Each row is a point. The points of each table are mixes of a few directions, plus a little noise. Count the directions of each table, and those that both share. Where both have some left over, give the other angles between the two spaces (their principal angles), to ten degrees, smallest first.

First (7 x 2)
[[ 0.39 -0.72]
 [ 0.19 -0.34]
 [-0.05  0.13]
 [ 0.14 -0.29]
 [-0.32  0.58]
 [-0.20  0.34]
 [-0.17  0.30]]
Second (5 x 2)
[[-0.29  0.52]
 [ 0.10 -0.17]
 [-0.21  0.37]
 [ 0.01 -0.03]
 [ 0.38 -0.70]]
Directions: first 1, second 1, shared 1

First (7 x 4)
[[ 1.02 -0.25  0.47 -0.42]
 [-0.61  0.15 -0.30  0.27]
 [-0.54  0.14 -0.24  0.24]
 [-0.19  0.05 -0.09  0.09]
 [ 0.39 -0.10  0.18 -0.17]
 [ 0.41 -0.12  0.18 -0.17]
 [-0.45  0.11 -0.20  0.18]]
Second (6 x 4)
[[ 0.28  0.20  0.00 -0.50]
 [ 0.24 -0.20  0.18  0.10]
 [-0.69 -0.22 -0.14  0.86]
 [-0.27  0.56 -0.35 -0.59]
 [ 0.12 -0.13  0.10  0.09]
 [ 0.32 -0.20  0.20  0.04]]
Directions: first 1, second 2, shared 1

First (8 x 9)
[[ 0.14  0.00 -0.15  0.05 -0.35  0.12  0.12  0.16  0.39]
 [ 0.17  0.14 -0.26  0.44 -0.02  0.19 -0.24 -0.20  0.12]
 [-0.07  0.03 -0.29  0.00 -0.23  0.26  0.18 -0.47  0.15]
 [ 0.01  0.32 -0.42 -0.65 -0.12 -0.31 -1.13 -0.24 -0.21]
 [ 0.16 -0.21  0.32  0.57 -0.01  0.10  0.60  0.57  0.32]
 [ 0.23 -0.13  0.18  0.85  0.03  0.23  0.46  0.41  0.33]
 [-0.29 -0.01  0.16 -0.52  0.26 -0.18 -0.01 -0.29 -0.48]
 [-0.32 -0.12  0.48 -0.69  0.42 -0.44  0.03  0.06 -0.61]]
Second (7 x 9)
[[ 0.01  0.01  0.00  0.01  0.02 -0.01  0.00  0.00 -0.01]
 [ 0.17 -0.23 -0.02 -0.23 -0.74  0.11  0.59  0.60  0.78]
 [-0.10  0.13  0.02  0.13  0.44 -0.07 -0.36 -0.36 -0.47]
 [-0.05  0.06  0.02  0.07  0.23 -0.03 -0.18 -0.19 -0.25]
 [-0.15  0.21  0.03  0.20  0.63 -0.12 -0.51 -0.52 -0.68]
 [ 0.19 -0.27 -0.04 -0.28 -0.89  0.15  0.69  0.69  0.92]
 [-0.08  0.10  0.02  0.08  0.29 -0.06 -0.23 -0.24 -0.29]]
Directions: first 4, second 1, shared 1
